Each row is a point. To make a cloud, some directions were put in groups of two or more. Within a group, all points are equally far from the middle, so they leave a hole (a ring in 2 directions, a hollow ball in 3). The other directions are filled evenly. Then the cloud was stretched, turned, moved and blurred a little. Count the holes, and give their numbers of directions, smallest first.

Cloud (14 x 2):
[[ 0.36 -0.12]
 [-0.01  0.13]
 [ 0.02 -0.12]
 [-0.06  0.58]
 [ 0.38  0.31]
 [-0.05 -0.20]
 [ 0.15  0.50]
 [ 0.40  0.24]
 [-0.15 -0.01]
 [ 0.16 -0.33]
 [ 0.06  0.49]
 [-0.19  0.45]
 [-0.27  0.34]
 [-0.21  0.36]]
Holes: 0

Cloud (22 x 3):
[[-0.52  0.11 -0.22]
 [-0.26  0.31  0.29]
 [-0.48  0.03  0.29]
 [-0.43  0.26 -0.14]
 [-0.05 -0.37 -0.23]
 [ 0.05  0.22  0.14]
 [-0.08 -0.37 -0.40]
 [-0.27 -0.36  0.14]
 [-0.35 -0.30 -0.37]
 [-0.16 -0.36 -0.46]
 [-0.07  0.31 -0.21]
 [-0.37 -0.29 -0.16]
 [-0.12  0.32 -0.13]
 [-0.41  0.19  0.51]
 [-0.23  0.33  0.11]
 [-0.38 -0.27 -0.11]
 [-0.22  0.35 -0.17]
 [ 0.14  0.06 -0.15]
 [-0.28  0.28  0.62]
 [-0.05 -0.37 -0.26]
 [-0.29  0.31  0.31]
 [ 0.15 -0.03 -0.29]]
Holes: 1 (2)

Cloud (55 x 6):
[[-0.11 -0.32  0.24  0.35 -0.09 -0.47]
 [ 0.21  0.24  0.36  0.32 -0.02 -0.30]
 [-0.25 -0.25 -0.54  0.51  0.12 -0.22]
 [ 0.02 -0.45 -0.24  0.04 -0.44  0.12]
 [-0.13  0.02 -0.39  0.60  0.30 -0.15]
 [ 0.00 -0.47  0.20  0.49 -0.04 -0.04]
 [-0.49 -0.30 -0.26  0.19 -0.01 -0.39]
 [ 0.35  0.25 -0.07  0.53  0.08 -0.30]
 [ 0.22 -0.06  0.01  0.50 -0.19 -0.52]
 [-0.44  0.17  0.06  0.35 -0.31 -0.10]
 [-0.26 -0.35  0.11  0.16 -0.45 -0.12]
 [-0.10 -0.36 -0.22  0.10  0.13 -0.57]
 [-0.06  0.12  0.16  0.24  0.26  0.22]
 [-0.20  0.31 -0.19  0.32  0.03 -0.42]
 [ 0.26  0.11  0.28  0.29  0.32 -0.12]
 [ 0.47 -0.02  0.05  0.48  0.17  0.00]
 [-0.12 -0.20  0.22  0.40  0.15  0.28]
 [ 0.13 -0.47  0.00  0.32  0.24 -0.41]
 [-0.25 -0.39 -0.01  0.56 -0.09  0.14]
 [ 0.35 -0.35 -0.36  0.29  0.08 -0.36]
 [ 0.14  0.07 -0.10  0.42  0.34  0.13]
 [-0.15 -0.10 -0.42  0.23 -0.11 -0.57]
 [-0.25 -0.19 -0.11  0.79 -0.04  0.03]
 [ 0.42 -0.24  0.07  0.17  0.07  0.24]
 [ 0.13  0.22  0.38  0.01 -0.33  0.07]
 [ 0.01 -0.31 -0.62  0.35 -0.20 -0.18]
 [-0.41 -0.35 -0.23 -0.06 -0.14 -0.25]
 [-0.16 -0.48 -0.04  0.48 -0.24  0.07]
 [ 0.33 -0.53 -0.22  0.18 -0.10 -0.19]
 [ 0.02  0.04  0.12  0.40 -0.27  0.42]
 [ 0.36  0.17  0.23 -0.01 -0.27 -0.25]
 [-0.19 -0.01 -0.21  0.43 -0.43 -0.39]
 [-0.19 -0.46 -0.13  0.57 -0.10 -0.36]
 [ 0.20 -0.33 -0.50  0.06 -0.32 -0.14]
 [-0.51 -0.03 -0.39  0.36 -0.06 -0.23]
 [-0.12  0.16 -0.09 -0.20  0.06  0.06]
 [-0.04  0.02 -0.39  0.35  0.38 -0.19]
 [-0.26 -0.16 -0.25  0.35  0.07 -0.63]
 [-0.05 -0.07 -0.25  0.04  0.39 -0.14]
 [ 0.06 -0.32 -0.25  0.58  0.35 -0.14]
 [ 0.19 -0.32 -0.20  0.70  0.13 -0.31]
 [ 0.47  0.04  0.35  0.15  0.05 -0.06]
 [ 0.20 -0.05 -0.30  0.06  0.32 -0.02]
 [-0.07 -0.28 -0.18  0.73  0.14 -0.42]
 [ 0.21 -0.04  0.03  0.78 -0.02 -0.29]
 [ 0.44  0.17  0.19  0.27 -0.36 -0.06]
 [ 0.52 -0.09  0.15  0.48 -0.07 -0.15]
 [ 0.58 -0.17 -0.08  0.28 -0.14  0.04]
 [-0.28  0.07  0.40  0.11 -0.22  0.10]
 [ 0.37 -0.22  0.06 -0.30 -0.08  0.01]
 [-0.49 -0.30 -0.27  0.15  0.00 -0.35]
 [-0.58 -0.10 -0.17  0.42 -0.15 -0.21]
 [-0.35 -0.30  0.21 -0.01 -0.18  0.17]
 [-0.19 -0.25  0.45  0.22  0.06 -0.11]
 [-0.03 -0.28  0.22 -0.32 -0.19  0.01]]
Holes: 1 (6)
